Each row is a point. Each copy is the shape, with its points in the same order, turned, moved and blurred by noise. Some copies are also mirrored. Which?

Shape (5 x 2)
[[ 17 -13]
 [ 62 -28]
 [-66   5]
 [ -6  60]
 [ 74 -22]]
Copy 1 (5 x 2)
[[  4  -7]
 [-46  -8]
 [ 86  -8]
 [ 38  60]
 [-54  -1]]
Copy 1 is: mirrored
Copy 2 (5 x 2)
[[  7  20]
 [ 48  46]
 [-72 -18]
 [  1 -57]
 [ 62  42]]
Copy 2 is: mirrored
Copy 3 (5 x 2)
[[  0   8]
 [ -1  52]
 [-10 -73]
 [ 64 -31]
 [  7  69]]
Copy 3 is: mirrored
Copy 4 (5 x 2)
[[-21  18]
 [-45  55]
 [ 11 -64]
 [ 52  10]
 [-43  72]]
Copy 4 is: mirrored

Shape (8 x 3)
[[  9  65 -17]
 [ 35  14  37]
 [  4  55 -33]
 [-27 -11  -6]
 [ 41   0 -63]
 [-42  49   4]
 [-37 -23 -52]
 [ 36 -13 -25]]
Copy 1 (8 x 3)
[[ 43 -63 -30]
 [ 53 -18  34]
 [ 28 -63 -35]
 [ -5   4 -11]
 [-29 -74  15]
 [ 45  -6 -54]
 [-45  -7 -32]
 [ -9 -40  32]]
Copy 1 is: only turned
Copy 2 (8 x 3)
[[ 72  28  26]
 [ 41 -40  -2]
 [ 56  36  35]
 [-13  18  10]
 [ 22   0  95]
 [ 36  52 -16]
 [-28  46  45]
 [  9 -17  53]]
Copy 2 is: mirrored
Copy 3 (8 x 3)
[[ -7   5 -63]
 [-23  41   3]
 [ 19 -12 -61]
 [ -8 -31   6]
 [ 76   8 -16]
 [-36 -38 -43]
 [ 33 -57  10]
 [ 40  13  14]]
Copy 3 is: only turned

Shape (9 x 3)
[[ 13 -24  62]
 [ 71 -48 -13]
 [  4  37 -20]
 [ 39 -10   3]
 [-21 -87 -45]
 [ 40 -16 -34]
 [-14  -3 -19]
 [-66  40  23]
 [-47  27 -34]]
Copy 1 (9 x 3)
[[ 23  -3  69]
 [ 75 -40  -9]
 [-29  -8 -23]
 [ 30 -25   5]
 [ 66  63 -24]
 [ 31 -16 -32]
 [  3  23 -11]
 [-71  42  31]
 [-54  31 -26]]
Copy 1 is: mirrored
Copy 2 (9 x 3)
[[-48  64 -20]
 [ -2  29  71]
 [ 26 -16 -35]
 [  5  20  14]
 [-75 -42  41]
 [ 17  -1  34]
 [ -5 -24 -17]
 [-25  -7 -95]
 [ -3 -42 -54]]
Copy 2 is: only turned
Copy 3 (9 x 3)
[[ 70  -4 -30]
 [  4 -74 -21]
 [  1  14  41]
 [ 19 -33   3]
 [-49  -5 -78]
 [-19 -36   5]
 [-13  18   1]
 [ 27  86  20]
 [-27  55  23]]
Copy 3 is: mirrored
Copy 4 (9 x 3)
[[-56  32 -22]
 [-42 -62 -12]
 [ 34   0  -1]
 [-15 -22 -18]
 [-50 -35  87]
 [  0 -47   8]
 [  1   0  31]
 [ 25  82  23]
 [ 43  20  49]]
Copy 4 is: mirrored

Shape (8 x 4)
[[  1  -8  50  25]
 [-20  45  41  30]
 [ 32 -59 -23  38]
 [ 20  -7  24 -51]
 [ -9  29   9 -11]
 [-10 -75 -41  17]
 [ 20 -40 -19  26]
 [ -9  80  -1  15]]
Copy 1 (8 x 4)
[[-42  -4  37  10]
 [-64   8  25 -39]
 [ 46  21  17  30]
 [-22 -52 -29  15]
 [-38 -10 -22 -27]
 [ 27  50 -25  51]
 [ 26  19   4  20]
 [-46   0 -11 -83]]
Copy 1 is: only turned
Copy 2 (8 x 4)
[[-16   4 -30 -46]
 [  3  54 -60 -35]
 [ 18 -21  46 -30]
 [-58   4 -15  21]
 [ -8  38 -32   6]
 [ 39 -51  36   9]
 [ 14 -10  33 -14]
 [ 10  95 -32   5]]
Copy 2 is: mirrored
Copy 3 (8 x 4)
[[ -2  49  -6  38]
 [ 41  21 -30  49]
 [-23  38  38 -43]
 [-55 -18  -1  41]
 [  8 -17 -21  29]
 [-40  30  -2 -68]
 [-17  24  23 -30]
 [ 59 -32 -16  39]]
Copy 3 is: mirrored
Copy 4 (8 x 4)
[[ 49   3   2  16]
 [ 18 -12 -16  63]
 [  4  64  49 -19]
 [  0  -7 -27 -43]
 [-15 -10 -14  21]
 [ -8  35  82 -26]
 [  1  48  40  -9]
 [-38  -2 -32  76]]
Copy 4 is: mirrored
